Each row is a point. To make a cloud, some directions were put in groups of two or more. Within a group, all points are equally far from the middle, so they leave a hole (a ring in 2 directions, a hollow ball in 3). The other directions are filled evenly. Then the cloud was stretched, turned, moved and blurred a little. How many holes are there, and how many directions does each take, smallest first?

Cloud:
[[ 32  21  41]
 [-36  44   9]
 [-28  31 -22]
 [  0  27 -57]
 [-45  -5  12]
 [ 21   3  38]
 [ 23 -35 -18]
 [-17 -49 -11]
 [ 38  13 -21]
 [ 18  42 -30]
 [ 18  60  -3]
 [ 38  12 -44]
 [ 13  -1  41]
 [-36  22 -17]
 [ 35  19  20]
 [ 36 -20 -34]
 [  3 -37  -1]
 [ 28  28 -44]
 [  0  -5  52]
 [ 26 -19  -1]
 [-24  27 -35]]
Holes: 1 (2)

Cloud:
[[-26  47  39]
 [ -5 -23 -33]
 [  9  55  10]
 [ 11 -45   8]
 [-40  41  14]
 [-25 -27   8]
 [-14 -24  36]
 [ -3 -19 -38]
 [ -3  57  20]
 [ 50  31  -1]
 [ 18  22  50]
 [ 36  38 -18]
 [ 34 -42 -33]
 [ 60 -25   9]
 [-35  -9  -6]
 [ 59   9 -29]
 [ 20  20 -42]
 [ 16 -40  23]
 [-13 -14  46]
 [ 30  46   5]
 [-20  14  55]
 [ 15  33 -33]]
Holes: 1 (3)

Cloud (26 x 4):
[[ 21 -26 -18 -25]
 [ 16 -22 -20  32]
 [-20 -38  27   6]
 [ 22   5 -12 -41]
 [  5 -26 -22  17]
 [ 11  -4 -33 -16]
 [ -1  33 -27 -14]
 [ -4   6  -8 -47]
 [-28 -35   8   8]
 [ -6  22 -48  24]
 [ 13 -42 -30  12]
 [ -6 -15  18 -23]
 [ 39  35  -5  -3]
 [ -7 -51  -9   8]
 [ -7 -27  36  45]
 [ -5 -33   3  46]
 [  4 -30 -35 -10]
 [ 19 -18  26 -30]
 [ 31  14  33   0]
 [-46 -13 -13   4]
 [  5  26  37  27]
 [ 15  43 -12 -17]
 [  8  -9  42  24]
 [ -3 -29 -12  23]
 [ -2   6  41  12]
 [-27  15  12  60]]
Holes: 0

Cloud, 54 rows:
[[ 15  -2 -47  34  12 -28]
 [ 29  12 -38  21  11  14]
 [ 41   1 -32  41  -9  23]
 [ 26 -49  -5   4 -14 -30]
 [  7 -41   5  -9 -22 -29]
 [ 30 -14 -27  42  -1 -42]
 [ -5 -16  14   2 -37  18]
 [-23 -11 -14  37 -32  13]
 [ 19 -39 -18  40  27  -3]
 [ 18 -35 -19  50  21  13]
 [ 19  10 -37  19 -15 -30]
 [ -1  26   3  -2 -13  -9]
 [-16 -42 -24  17 -11 -24]
 [ 14  15  15  37  11  18]
 [-34 -36 -12  31  15  23]
 [-29 -22  11   6 -11 -35]
 [-24   1 -43  56  18  -1]
 [-34 -30 -11   3  21  -5]
 [-13 -51 -22  32  -4  -6]
 [-17 -13   9 -21   4  29]
 [-19  -2  -8  13 -13 -45]
 [-32  -5   8  -5   8 -27]
 [-20 -25 -24  15 -17 -35]
 [ -3 -55 -20  24   9  -5]
 [-15 -26 -35   1  -4 -10]
 [ 16 -50 -20  36  15  -5]
 [ 38 -28   8   2 -29   8]
 [ 52 -19 -12  15 -20   5]
 [ 45   8   9  10 -17  -5]
 [-27 -31   7  23 -19 -24]
 [ 28  13 -14  12 -15 -35]
 [-14 -15  27  -6  -4  40]
 [-37  16   6  21   3  31]
 [ 18 -50 -18   1  -7 -15]
 [ 10 -48   1  -2 -19 -31]
 [ 41 -22 -20  16   2  32]
 [ 29 -47  -3   1 -16 -28]
 [ 16 -25  23  -5 -31  16]
 [-10  -1 -32  17 -31  19]
 [  1 -22  21 -17   4  38]
 [  5  -1 -31  60  28   7]
 [ 45 -13  -7  13 -10 -39]
 [ 16 -41  27  -7  -2 -33]
 [ -7 -33 -10  33 -29  22]
 [ 27 -21 -26  58   6  22]
 [  6 -50  -1  34 -16 -15]
 [-34  11  14  14  -8  28]
 [-24 -41 -26  34 -11 -10]
 [-30  16  -3  41  20   3]
 [-23   9 -12  -7   7  25]
 [-31 -27 -37  29   5 -13]
 [ 21 -33  28 -22 -15 -15]
 [ 22 -15   7  24  18  45]
 [  5 -25  31  20   9  31]]
Holes: 3 (2, 2, 2)

Cloud (80 x 8):
[[ 10   0  23   6 -22  11  36  -7]
 [ 12  38  -8 -18 -11   1  15  11]
 [-18  -5  22 -23 -27  -3  13 -21]
 [ 17  22   8  34 -35  -1 -34   7]
 [ 46  29  -5   9 -28  -7 -17  -8]
 [-42  14  -7  20   8 -24  24  17]
 [ -6  -4  20  22 -26 -18 -34  -5]
 [-18  13  -9 -24 -26 -27  10 -12]
 [  4  20  -6  14 -31  14  26  19]
 [ 11   8  33  21   2 -21 -10  31]
 [-22  42   4  -8   2 -14  -1 -18]
 [ 16  22 -23 -23 -32  14  -2  15]
 [-16 -41  30  20 -12 -16 -17  16]
 [ 33 -19   0 -11  24   4  -6   6]
 [-29 -20   2   8   3 -53   8  22]
 [-31  19   3 -55  -1   1   6  17]
 [-26 -11   2 -24  15   0 -26  25]
 [-13  23 -25   2 -31  -2 -20 -29]
 [ -9  20  -4 -31  10   4 -25 -15]
 [ 15  37  -2  16  21  -8   2 -26]
 [-11  19 -13  22   9  39  33 -12]
 [ -6  52 -11 -20  -2 -12  12   3]
 [  4 -11  -5 -21  18 -34 -14 -23]
 [-21  -1  -5   7  15 -31  38  -3]
 [ 21  10 -25  24  24   3 -30 -26]
 [-39 -15   5  -4 -39   1  -3  13]
 [ -7   9  32  -3 -21  33  31  -3]
 [ 25   2  -2  19  -4 -31 -21 -34]
 [  2  20  -6 -35  20 -14  18  -7]
 [-10  -7 -36  35  -1   5  32 -21]
 [ 27   0 -12 -11  18 -20 -27  22]
 [-16  16  -1   6  -2   8  -7 -45]
 [ 27  13 -23   8  14 -33  13 -37]
 [ 19  -8 -18  15 -27 -20   6  20]
 [-11  -5  28 -24 -26 -39 -33   3]
 [ 17 -10  35  12  -8  24 -30  -8]
 [ -1   2 -24 -19  22 -15  12  14]
 [-20  13  13   1  23   6  45  -2]
 [-15  12  -3  10  13 -57  20   7]
 [ -8  33  -2 -30   7   3 -12 -19]
 [ 11   8 -22   7 -30   9  14  27]
 [-24  -6   0  13  23 -51   8  19]
 [-14 -24  22 -33 -26 -17 -14  34]
 [ 26 -12   3  37  -2 -41  -5 -10]
 [ 20  18 -24   8  -1  21  28   7]
 [-10  -8 -22  26  25  16  17  -1]
 [ 10   1   0  -8 -14  22  24  10]
 [ 29  -9 -18  -5 -21  21   0   3]
 [-27   1  33  35 -33  -3  15  30]
 [ 17  10 -10  51   2  30  19   8]
 [ 15  26 -12  39   7 -17  -5 -42]
 [ 10  -4  30 -28  -9  30 -15 -12]
 [-24  15  19  16 -25 -23 -21 -15]
 [  0  21  -7  60 -11  -2  11 -38]
 [ 41  27   0  37 -24 -13  -2   3]
 [  1  39  14  21  -5   5   1  10]
 [  7  15  -3   1 -20 -12 -13 -40]
 [-12  21 -14  28  16  -7  22  15]
 [-15 -15  -6  -7 -36   6  -1   0]
 [ -7   2 -35  42   1 -40  -8  10]
 [-15  48  -7   6   5 -16  20   0]
 [ 24  14  -6 -20  -4  -9   7  19]
 [-12  20   7   2 -31 -40  22   3]
 [-11   9  50  14 -24 -25 -28  31]
 [  7  35  -2 -31   6   1  10  -8]
 [ -7  19  -3  43  21 -11  11 -14]
 [  4  15   5  56 -38  27  22 -16]
 [ -1   8  -2  39  26  -7 -10 -20]
 [-12 -19 -20  -7 -19 -32 -17  10]
 [ 11 -24   4  12 -10 -30  14   4]
 [  2   8 -10  44 -15 -24 -28 -17]
 [ 18  44 -17 -16  11 -31  -9  -1]
 [ -5   7   9  21 -28  35  30   7]
 [ 22  33  -7   9  20 -21 -17  -9]
 [-16 -10  18  14  16  10  22  28]
 [-38 -26  35  33 -24  -1  14  18]
 [-26 -25  25  27 -17  -7 -20  -4]
 [  3  26 -36 -30  -6   7   5  16]
 [ 42   2 -12  17  30 -12 -11   4]
 [ 15 -12 -44  11  -6 -27 -16 -11]]
Holes: 2 (2, 4)
